Every row gives one point. Each copy is the shape, with its points in the same order, turned, moved and blurred by noise. Some copies are also mirrored. Which?

Shape (6 x 2)
[[  2 -49]
 [-15  58]
 [-13  56]
 [-21  25]
 [ 59 -52]
 [  9 -55]]
Copy 1 (6 x 2)
[[ 39  61]
 [-36 -26]
 [-35 -24]
 [ -2  -7]
 [  8  99]
 [ 44  62]]
Copy 1 is: only turned
Copy 2 (6 x 2)
[[-44  30]
 [ 33 -48]
 [ 36 -36]
 [  3 -23]
 [ -6  84]
 [-48  35]]
Copy 2 is: mirrored
Copy 3 (6 x 2)
[[ 40  -4]
 [-33  83]
 [-36  72]
 [  4  56]
 [  9 -47]
 [ 48 -13]]
Copy 3 is: mirrored

Shape (5 x 2)
[[   2 -102]
 [  22   37]
 [ -21  -41]
 [  29    7]
 [  -7   23]]
Copy 1 (5 x 2)
[[ 11 116]
 [ 10 -23]
 [-23  61]
 [ 15   4]
 [-14   0]]
Copy 1 is: mirrored
Copy 2 (5 x 2)
[[ 76 -50]
 [-65 -30]
 [ 23 -15]
 [-48 -31]
 [-37  -7]]
Copy 2 is: mirrored
Copy 3 (5 x 2)
[[  11 -100]
 [  29   37]
 [  49  -46]
 [  11   11]
 [  51   14]]
Copy 3 is: mirrored

Shape (6 x 3)
[[ 10 -22  30]
 [-43  -2  24]
 [-31  -6 -91]
 [ 81 -12   7]
 [-36 -24  32]
 [-32 -51 -63]]
Copy 1 (6 x 3)
[[ -2  43 -16]
 [-52  32 -36]
 [-76 -47  41]
 [ 61  10  15]
 [-45  51 -28]
 [-71   4  56]]
Copy 1 is: only turned
Copy 2 (6 x 3)
[[  1  33  51]
 [ 29  52   3]
 [ 55 -59 -32]
 [-52 -17  76]
 [ 35  49  27]
 [ 77 -42   8]]
Copy 2 is: mirrored
Copy 3 (6 x 3)
[[ 32  -3   5]
 [-14  -6  41]
 [-85  35 -37]
 [ 40 -29 -69]
 [ 10   8  40]
 [-56  60 -24]]
Copy 3 is: mirrored
Copy 4 (6 x 3)
[[-51 -37   1]
 [-22 -32 -47]
 [ 86 -26  -7]
 [-40   4  73]
 [-34 -55 -39]
 [ 46 -71   6]]
Copy 4 is: only turned

Shape (6 x 3)
[[ 35   5 -12]
 [ 10  41 -21]
 [-44  17  70]
 [-29  54 -37]
 [-29 -77  60]
 [ 31  41 -50]]
Copy 1 (6 x 3)
[[-10 -21 -53]
 [ 16 -50 -29]
 [-19  -6  63]
 [ 64 -59 -10]
 [-31  83  23]
 [ 31 -59 -59]]
Copy 1 is: only turned
Copy 2 (6 x 3)
[[-19 -29   4]
 [-14  13  -3]
 [-14  43  90]
 [ 21  44 -16]
 [ 21 -47 115]
 [-14  -1 -48]]
Copy 2 is: mirrored

Shape (8 x 4)
[[ 29  70 -52 -20]
 [-23 -56   0 -21]
 [-18   5  69  57]
 [-23   8  18 -56]
 [-16  47 -46 -12]
 [ 45  36 -63  -7]
 [-48 -49  53  32]
 [  6  26  92  11]]
Copy 1 (8 x 4)
[[ 25 -10 -92  20]
 [ -1  47  34 -20]
 [-86 -31  28   0]
 [  6   4  -1 -63]
 [ -6  10 -76  -7]
 [ 23  -1 -66  51]
 [-79  24  50 -24]
 [-51 -65  32 -27]]
Copy 1 is: mirrored
Copy 2 (8 x 4)
[[ -50   -6 -102   13]
 [  28  -41   13   -6]
 [   7   84   20  -16]
 [  53  -20  -39   24]
 [ -16   -9  -85  -16]
 [ -63  -26  -84   28]
 [  27   24   42  -36]
 [  18   89    9   31]]
Copy 2 is: only turned
